Each row of a before or after table is a point. One or more steps were done to the points. Then noise was added and the rows were shuffled. The steps act on how far a point lies along the listed directions, d1 being the first. Write out the steps. A step turns or swaps two directions, mirrors them in a line or flattens them onto one, adds a multiple of one to another, or multiplies one. Angles are multiples of 10 degrees, from the lower direction toward the higher: turns from -170 to 170, lines from 10 to 170 but not 90. Use the fewest steps. Two steps may share a direction if one is a turn and the other turns, adds or multiplies; they go together, in the order done. Otherwise the lowest direction goes first.
In the rows, zero is written as 128.

Directions:
(1): [ 78 159  99]
(2): [161 129  72]
(3): [154 185 145]
Before (9 x 3):
[[140  62 121]
 [183 176 154]
 [118 192  89]
 [ 91 158  91]
 [125 164 113]
 [163  76  56]
 [158 138 109]
 [144 175 170]
 [ 82 121 135]]
After (9 x 3):
[[ 71 102 115]
 [166 132 125]
 [151 189 134]
 [202 121 120]
 [130 109 171]
 [100  65  60]
 [137 133  93]
 [150 195  95]
 [183  92 143]]
Steps: multiply d1 by -1; turn d2 and d3 by -30 degrees

Directions:
(1): [192 174 156 107 138 100  76 144]
(2): [133 142 101 108 219 144 157 152]
(3): [166 139  65  89 108 121 147  70]
(4): [160 108 101 162 114  66 168 176]
(5): [ 62 155 119  99 136  57 116 121]
Before (10 x 8):
[[103 117 134 147 184  84 150 184]
 [131 129 110 120 153 111 171 173]
 [109 109 121 135 101  75 112 114]
 [172 149 135 134 146 120  89 109]
 [149 161 126 102  95 119 111 102]
 [120 132  63  91 174 101 134 112]
 [165 123 120 124 134 120 158 156]
 [123 122 151 157  70 138 118  96]
 [ 99 101 150 150  60 185 125  87]
 [ 96 133 136 131 138  83 113 181]]
After (10 x 8):
[[125 126 112 120 146  99 171 175]
 [ 60 146 110  83 173  80 102  93]
 [ 39 157 146 107 170  50  97 190]
 [126 100 151 149  97 250 132  84]
 [103 133  44  85 116  18 134  99]
 [143 172 112  80 109 120 110  88]
 [189 145 133 143 131 119  93 111]
 [182 122 116 124 140 151 165 155]
 [ 65 125 150 149 181  41 141 201]
 [123 136 149 130 133 200 117  87]]
Steps: mirror d2 and d4 in the line at 50 degrees; multiply d3 by 1.6; multiply d5 by 2.5

Directions:
(1): [118 134 150 192  86 192 193 155  88 129 150  97  99 108]
(2): [ 96 151  95 150  58  92  73  73 125 142 165  99 100  94]
(3): [ 70 102 136 135 133 213 107  72 175 158 106 144 127 158]
(4): [ 88 130 111 198 145 105 120 155 167  85  55 122 143  78]
Before (11 x 14):
[[ 54 131  96 109 114 110  31  30 182 157 102 142 132 125]
 [124 141 153 122  90 199 163 127  83 167 154 118 117 176]
 [125 140  99  95 170  92 128 120 155 118 121 165 141 153]
 [131 132 123 166 148 111 151 165 126  91 128 130 133 115]
 [110 118 144 139 102 135 124 131 115 145 168 118 124 123]
 [113 110 137 144 156 165 132 127 175 137  97 151 120 132]
 [176 202 113 122  67  66 109 131  73 118 200  80  87  88]
 [119 124 129 173 140  79  97 117 174 101  90 118 138  69]
 [103 107 169 144 130 249 207 142 102 127 129 145 138 158]
 [142 121 108 141 199  93 122 166 138  96 103 134 146 102]
 [ 81 112 114 195 142 125 115 157 196 104  31 110 168 119]]
After (11 x 14):
[[153 115 158  83  83 190 145 114  94 197 184 106 125 209]
 [150 140 120 105 144 111 130 129 110 122 183 137 132 148]
 [115 111 133 130 144  99 107 137 147 125 132 136 146 124]
 [ 85 127 158 163 110 229 174 114 110 153 125 119 111 129]
 [176 125 173 109 114 153 154 112  97 158 192 115 114 129]
 [113 147 119 167 120 156 181 140 121 122 144 125 106 123]
 [ 93 128 104 124 153  95  73 113 171 123  53 146 163 148]
 [147 136 123 128 129 147 150 139  83 143 189 111 101 117]
 [ 89 109 120  81 162 139  79  64 174 121  88 175 169 163]
 [116 109 143 123 133 172 134 103 161 161 134 145 103 149]
 [175 190 112 125 135  31 109 173 111  76 126 107 130  82]]
Steps: turn d1 and d4 by -170 degrees; flatten d2 and d3 onto the line at 100 degrees

Directions:
(1): [154  93 135 110 164 209 136 159 143  77 168 147 131 129 108 127 119 113
 131 121 152 171  20  47  81 161 131  99  97 116  86  95]
(2): [ 79 127 126 156 107 167  91 126  85 115 138 146 102  84 127 144 209 161
  94  51 215 124 123 172 149 150  57 118  90 149 146 100]
Before (14 x 32):
[[105 138 129 149  99 162 101 143  98 117 119 150 113  80 114 149 173 154
  117  87 174 123 109 153 137 150  89 119  96 141 173 100]
 [169 104 132 131 130 120 128 116 126 129 118 143 152 131 120 130 114 102
  124 163 111 115 138 138 123 129 138 138 135 122 125 138]
 [154 131 140 128 168 153 129 142 172 133 133 129 137 136  93 123  92 128
  145 175 100 135  82  77  95 125 184 109 132 128 115 119]
 [122 126  98 109 135 162 120 133 130 117 159 125 119 124 128 122 127 117
  124 106 138 142  81  99 115 150 122 132 103 133 135 104]
 [146 146 139 108 142  88 150 113 175 152 101  99 137 142 123 109  65 126
  140 191  46 121 167 108 139 110 173 164 166 110 125 146]
 [ 50 152 123 191  74 142  87 118  77 159 116 146  87  63 136 132 246 186
   85  35 216 128 166 215 185 147  53 152 122 149 170 119]
 [167 127 116 115 143 109 150 153 180 145 132 114 153 160 137 102  14  89
  154 225  44 150 118  98 101  87 186 143 168 113 132 150]
 [187  91 149  80 183 178 158 167 176  67 178 125 135 149 110 127  72 102
  145 166  78 184  15   7  61 143 168  89 126 103  72 127]
 [194 108 154  90 177 117 169 119 170 118 107 121 155 173 130  88  20  97
  151 216  38 161  87  36  97 134 192 120 158  94 105 164]
 [168 132 117  87 162  87 140 124 151 130 116 119 135 154 136 156  72 102
  139 185  74 129 129  92 128 106 194 153 161 115 115 145]
 [179 113 156 110 171 144 164 131 167 112 157 124 151 140 112 114  74  99
  163 172  74 146  84  60  63 134 181 137 128 108  69 115]
 [ 89 124 143 143 128 156 110 143 103  93 133 151 108  93 144 141 167 135
  122  85 194 155 113 141 131 146  86 114 100 120 142 101]
 [173 127 127 121 149 140 125 137 167  95 141 149 147 154 126 110  69 112
  155 170  91 158  92  87 117 123 164 122 114 102  95 132]
 [145 117 137 113 115 116 125 127 140 104 115 128 119 130 121 118 113 116
  123 156  82 128 153 126 136 116 125 132 155 141 136 128]]
After (14 x 32):
[[106 132 139 152 147 186  97 141 136 121 145 142 114  99  93 136 165 156
  113 105 176 130  82 115 114 145 121 100  97 143 131  94]
 [128 175 122 149  95  18 158 103 150 214  75 103 134 149 147 101  95 130
  150 186  35 109 238 181 169  87 187 186 212 116 162 193]
 [124 127 126 150 129 183  89 135 123  82 153 166 124 109 122 130 149 144
  123  96 179 154  85 125 134 143  95 109  74 123 111 104]
 [147 105 139 111 125 151 125 138 139  85 130 138 115 124 115 120 122 118
  120 142 106 144 115 104 121 132 114 121 138 143 124 114]
 [ 95 152 139 145 109  70 124 122 113 141  97 124 122 116 164 133 134 128
  135 130 130 123 202 184 158 109 121 144 142 119 166 144]
 [149 106 119  98 169 178 118 146 127  81 152 149 115 120 121 166 132 117
  115 119 160 157  47  68 109 149 140 122 106 123  99  98]
 [114 112 157 148 144 199 112 129 109  92 171 150 115  79 109 134 183 141
  115  66 190 140  75 114  89 166  83 123  75 136  92  73]
 [127  83 154 125 164 233 112 133 107  64 145 163 112 102 113 115 151 146
   97  80 199 179  11  59 104 193  75  87  73 122 107  97]
 [168  93 134 133 135 151 123 126 119 112 135 151 148 121 112 133 128 104
  117 145 137 126 108 125 114 143 122 128 118 125 119 123]
 [ 81 113 142 141 121 199  85 144  88  73 170 144  84  69 119 159 220 171
   78  30 222 151  73 138 127 165  37  90  77 150 128  95]
 [134  93 118 131 150 231 114 182 142  81 180 154 123 108 118 122 108 117
  115 126 174 185  13  75  84 147 101 103  92 129 116  84]
 [144 107 143 104 167 194 137 144 168  94 152 131 125 116 100 121 101 130
  123 138 119 164  51  44 103 162 136 127 113 111  91  95]
 [ 98 147  97 122 112 129 108 115 113 139 139 118 113 115 138 128 146 134
  116  93 143 121 137 150 147 135 104 146 114 145 161 118]
 [121 162 124 141  92  78 122 125 119 162  84 124 128 111 127 138 121 142
  139 148  96  97 183 181 157 110 136 145 145 134 190 143]]
Steps: turn d1 and d2 by 100 degrees
